Each row is a point. Two turns around zero, p and q, are shown by what they do to some points. Where does a point land after both, in the order given? Backwards means that the second turn is done in reverse. Each puzzle has new turns, and all numbers are rounded.

Turn p:
-5,-8,-12 -> 7,-9,10
-18,19,-11 -> -20,-20,1
65,2,47 -> 21,57,-52
-38,-8,-5 -> -17,-11,34
-4,-5,-19 -> 8,-17,7
Turn q:
-9,18,20 -> 4,25,-12
-15,27,-6 -> 19,5,-25
-26,2,3 -> -10,3,-24
50,-46,-17 -> -12,-34,60
Where do these land?
p, then q: -29,40,-19 -> -45,-19,-21
q, then p: -30,0,7 -> -3,-30,8
q, then p: 17,6,1 -> 0,14,-12
p, then q backwards: 13,7,32 -> -18,10,28
q, then p: 29,-53,-20 -> -7,47,43

Turn p:
-5,39,37,20 -> 51,26,10,-1
30,-26,39,-29 -> -5,7,-17,60
-10,-4,23,3 -> 14,10,-18,5
6,-5,-41,4 -> -24,-24,16,-18
-23,32,-27,-18 -> -18,27,22,-33
1,-36,-32,20 -> -19,-45,-13,-15
Turn q:
46,24,-14,20 -> 44,-32,9,-16
-30,21,31,-13 -> -29,26,4,-31
10,25,11,-24 -> -15,-15,18,-26
-20,-30,15,-3 -> -16,27,3,23
-7,-39,-42,20 -> 15,-5,-34,48
Where do these land?
q, then p: 11,-52,-19,-16 -> 39,-35,-18,-19
q, then p: 13,67,5,-7 -> -51,27,-14,34
q, then p: 1,-26,10,-22 -> 28,4,-18,-13
p, then q: -17,11,-8,-22 -> -18,0,-8,-24
q, then p backwards: -2,-17,11,6 -> 7,11,12,-13
q, then p backwards: -6,18,1,62 -> -39,19,41,26

Turn p:
-23,39,8,23,-9,-7 -> 8,15,-29,34,-13,-17
-14,8,11,2,20,-21 -> 2,11,-2,-6,-24,-22
-14,-15,-4,22,17,-3 -> -6,-3,18,10,-28,2
-15,18,14,25,21,23 -> 26,-2,-13,17,-33,11
59,-34,-16,-11,-20,-14 -> -15,19,41,-22,49,21
32,11,-26,-66,17,9 -> -18,0,-30,-65,25,22
-35,20,-5,30,-11,14 -> 0,-9,-20,45,-19,-1
-44,8,-10,0,7,4 -> -15,-22,-21,13,-27,-12
53,-54,27,-26,-43,-3 -> 18,-11,54,-24,71,-2
Turn q:
44,-38,-16,-15,3,-16 -> -10,24,-34,-11,43,-17
-41,-13,-6,-13,9,31 -> 42,-22,12,22,8,13
32,-23,-21,-21,-27,5 -> -2,9,-40,-18,29,18
-25,19,27,-14,10,-8 -> -3,7,20,34,-21,7
25,-1,13,64,-30,-22 -> -14,28,13,-65,-26,-16
-12,6,4,-20,21,42 -> 27,-27,-16,31,-10,-1
-24,49,-2,19,15,-32 -> -39,-18,46,8,-23,-5
Where do these land?
q, then p: 15,-11,-26,-32,-30,-24 -> -3,-21,-29,-11,-39,24
q, then p: 7,9,-28,36,-19,12 -> -9,-30,4,-34,20,-11
p, then q: 5,-4,-1,36,15,-15 -> -6,6,3,-12,-37,13
q, then p: 9,10,-20,26,12,-4 -> -11,-12,12,-16,0,-28
q, then p: -33,20,-28,-63,-20,-7 -> 27,-37,13,23,-41,47
p, then q: -21,-6,60,-4,5,0 -> -31,44,-22,-17,17,-11
q, then p backwards: 9,16,92,-16,20,24 -> -38,51,16,67,31,-17
q, then p: 1,-9,-26,-14,11,-3 -> -4,-1,13,-12,-27,6
p, then q: 6,-26,-22,32,6,17 -> 37,4,-2,-9,-32,3

Turn p:
20,9,-48,46,8,-19 -> -2,-32,-34,-3,8,56
26,-8,26,21,27,-2 -> 18,18,-26,-10,34,-3
9,10,8,-27,-19,28 -> -24,20,-2,14,-20,-24
-15,20,12,-27,-24,1 -> -24,15,31,3,-14,-10
38,-33,7,-6,-16,27 -> 2,14,-43,-14,-23,-29
-48,-2,3,-43,-5,-43 -> 22,4,71,-3,-23,7
-7,-16,0,9,-38,-1 -> -15,-15,2,-30,-18,-10
-23,20,-9,27,67,9 -> 24,-24,0,44,55,13
Turn q:
-6,19,-20,32,13,2 -> 1,25,26,-12,21,12
0,12,17,-13,-24,36 -> 12,4,-37,-26,-15,8
58,-33,2,20,3,-48 -> -12,24,15,76,-17,-14
-17,15,30,-5,-46,10 -> 48,-9,-26,-15,-18,7
-42,-1,-14,23,11,18 -> 9,3,13,-33,37,-13
26,5,39,-15,-4,-24 -> 6,-7,2,21,-50,-2
-28,8,-58,-50,26,-5 -> -45,-52,7,-13,39,31
9,-25,4,8,22,11 -> -20,13,-1,2,2,-28
Where do these land?
p, then q: 11,-26,-6,-37,-15,-9 -> 25,1,-22,16,-14,30
q, then p backwards: 26,38,-34,79,-3,-14 -> 13,46,35,-43,38,-55
p, then q: 0,-23,0,3,18,-10 -> -19,11,-8,17,-10,5
p, then q backwards: -20,-29,23,34,-29,16 -> -44,-20,13,-19,25,24
q, then p: 28,-18,-37,-2,-18,-4 -> -2,-37,-14,19,28,10
q, then p: -32,14,-12,13,-10,-10 -> 18,27,-20,9,8,-14
p, then q: -26,29,15,2,8,27 -> 11,0,40,-6,1,-28
p, then q backwards: 3,-7,15,-50,45,26 -> 22,-36,19,46,-24,-25
p, then q backwards: 10,24,35,-42,3,-22 -> 25,15,-3,55,18,1
